Every row gives one point. A path goes straight from each point to the next, and from the last back to the first. The post is the endless flat space through its rows: a point in 2 columns, a line in 3, a plane in 4, and so on, so that a path can go around it. How many times does the path go around the post? Going back the other way cancels.
In the rows, 128 means zero.

Post (2 x 3):
109  103  167
126  131  86
Path (9 x 3):
126  70  97
79  107  88
75  119  151
115  181  149
108  135  119
73  125  80
97  82  86
173  77  137
153  86  198
Times around: 0

Post, 8 rows:
107  115  73  124  134  137  146  31  62
127  128  75  169  103  132  134  122  118
145  90  139  170  139  182  134  101  142
122  151  149  152  130  102  112  184  84
147  122  167  147  249  145  167  109  148
113  136  148  113  91  71  125  170  129
108  146  125  152  103  89  35  129  146
113  152  121  99  130  109  72  168  128
Path:
140  114  131  200  157  99  139  187  105
101  115  104  137  186  110  44  152  133
118  128  190  157  180  133  131  153  92
113  133  165  149  96  161  118  163  129
115  146  115  127  110  129  119  90  93
115  154  155  142  108  124  113  131  99
141  100  179  180  81  129  83  88  157
145  149  141  127  166  94  109  140  85
140  93  139  179  175  121  93  131  104
104  103  130  155  170  129  142  162  70
104  163  158  176  198  146  56  178  87
100  139  182  167  124  109  120  135  97
125  145  94  124  145  145  111  93  111
132  149  110  176  101  137  51  127  118
146  131  143  180  170  95  127  78  92
140  114  102  122  188  113  139  113  107
90  120  89  176  133  101  68  136  92
88  90  141  114  157  157  131  121  91
73  166  144  147  147  89  127  92  131
109  183  79  140  144  122  102  128  56
123  137  126  105  160  88  143  76  110
172  116  114  116  108  119  104  176  125
Times around: 3

Post (17 x 18):
144  172  88  137  142  102  88  101  176  95  121  153  99  188  135  113  114  121
157  146  65  89  133  153  162  125  137  79  129  125  139  98  59  158  135  98
81  150  134  194  160  115  207  140  141  113  86  172  137  132  80  135  16  140
183  157  74  150  117  180  102  127  134  94  139  165  135  108  144  87  113  147
124  96  165  143  142  171  140  94  103  144  101  85  95  126  81  119  73  82
60  125  138  123  120  120  93  217  155  125  140  120  131  148  130  181  81  101
124  114  112  139  118  88  130  80  23  103  104  102  140  132  174  127  170  71
101  155  138  148  83  113  180  119  156  112  72  124  109  109  106  141  37  201
123  121  130  162  154  152  193  186  161  105  105  76  199  198  102  131  154  131
158  101  173  171  186  139  99  157  225  77  95  136  82  110  112  174  180  125
103  167  86  61  106  118  133  140  65  166  146  203  138  163  77  174  118  145
128  123  60  159  135  98  90  147  53  158  165  109  138  89  89  137  174  161
85  166  111  77  199  145  154  136  76  133  179  174  137  122  150  133  131  136
127  105  88  179  87  121  145  119  117  107  113  134  59  134  114  158  132  156
133  120  121  187  177  168  137  109  223  131  64  150  70  83  150  188  138  144
158  156  108  117  106  120  141  124  175  117  130  167  101  145  125  69  137  67
121  135  108  56  132  141  158  121  54  141  46  162  55  101  96  120  61  137
Path, 13 rows:
92  152  124  107  196  109  141  138  187  116  126  165  85  100  150  70  158  124
82  141  96  182  154  157  197  169  163  153  138  119  88  132  87  103  171  110
127  123  121  169  138  91  152  150  78  51  153  155  77  71  98  134  125  86
128  149  114  158  86  156  208  130  205  116  72  137  123  148  131  160  35  124
114  132  99  99  190  112  131  143  160  74  165  101  107  90  168  94  101  188
105  151  136  128  162  119  78  131  146  127  192  175  137  22  112  115  141  176
110  124  84  90  150  126  99  109  80  117  74  190  99  141  180  122  102  132
161  87  111  106  152  219  166  108  72  92  116  83  166  104  161  142  74  132
162  158  123  113  133  110  119  174  122  161  118  172  124  81  125  149  138  154
128  184  97  129  97  135  118  44  124  148  105  104  105  138  18  224  74  109
118  143  134  162  159  196  99  84  128  108  118  134  113  164  141  94  124  106
115  129  78  103  116  115  78  93  103  178  126  113  187  106  92  118  83  144
143  69  132  129  75  78  114  107  181  129  35  134  66  101  74  138  93  134
Times around: 0

Post, 17 rows:
142  74  136  82  118  119  75  58  166  144  77  95  99  68  159  126  175  133
139  150  108  137  90  139  193  168  87  131  192  158  114  150  182  55  97  102
100  120  101  100  112  102  162  150  142  126  196  150  157  120  119  124  63  76
83  86  138  125  131  136  101  58  137  82  130  116  123  112  133  127  159  144
95  154  160  120  101  128  148  118  117  149  81  131  91  141  116  107  139  80
170  144  113  151  88  126  140  217  147  58  103  186  84  66  96  170  8  205
84  190  103  78  109  132  208  65  117  174  169  139  144  128  133  116  152  118
113  140  50  118  137  117  191  167  161  128  120  142  135  134  166  138  133  100
160  125  141  152  104  105  93  168  155  109  123  92  119  97  63  149  115  198
156  140  176  123  122  117  73  46  153  111  82  85  166  128  145  163  148  146
124  118  134  134  141  186  93  125  129  160  145  93  130  73  128  125  100  132
154  106  190  110  150  134  72  102  149  101  128  96  91  99  133  178  163  126
185  130  103  130  118  113  89  185  101  114  110  221  90  110  73  141  96  141
155  102  212  143  172  118  124  80  176  99  119  133  75  166  138  74  108  148
130  99  157  100  98  148  209  124  115  133  160  162  161  157  124  117  115  118
137  93  138  139  165  78  117  42  118  143  113  88  91  133  143  166  144  132
146  152  111  149  141  109  200  130  112  97  144  128  144  94  92  118  97  90
Path, 22 rows:
150  67  99  131  118  151  121  170  183  78  117  150  54  85  183  89  105  134
94  80  72  95  103  142  120  124  157  165  221  136  128  92  161  116  139  185
141  103  135  136  197  148  143  117  139  128  114  106  112  57  98  175  115  145
64  153  29  105  50  81  138  105  104  139  94  87  89  69  136  130  169  174
139  127  139  62  57  190  205  128  137  67  103  187  56  98  161  111  71  151
84  165  113  99  162  157  182  77  117  146  126  48  65  86  159  113  107  69
75  45  110  103  135  140  138  119  124  84  167  151  169  118  181  149  113  136
106  131  152  122  131  151  148  154  117  90  92  100  123  83  118  117  80  59
119  96  67  136  116  154  139  114  153  161  154  100  153  132  179  31  93  134
150  57  144  106  106  133  143  93  115  165  198  120  124  77  76  133  143  39
143  168  128  162  109  76  162  77  106  127  140  93  78  104  41  152  121  100
185  114  167  101  126  65  91  96  164  131  142  70  101  161  142  77  114  107
156  67  104  126  153  88  130  200  120  34  155  103  106  102  65  191  95  114
159  97  142  108  121  186  158  149  157  125  152  138  115  172  164  154  119  94
121  154  130  128  112  64  188  43  131  103  199  116  99  125  108  154  142  126
117  32  154  164  162  114  113  133  96  109  139  137  131  125  81  193  179  111
123  105  124  66  129  91  114  165  166  115  152  127  186  126  74  176  154  156
74  73  73  104  133  103  190  94  122  154  105  87  96  105  158  177  128  107
151  95  102  105  177  120  237  134  165  91  92  158  114  157  115  195  90  95
165  174  36  129  198  134  178  163  158  47  71  144  133  52  84  185  154  166
135  80  118  78  154  143  145  142  134  102  154  157  98  42  101  97  126  112
129  122  133  140  85  124  122  134  79  119  95  124  73  182  113  107  115  79
Times around: 2
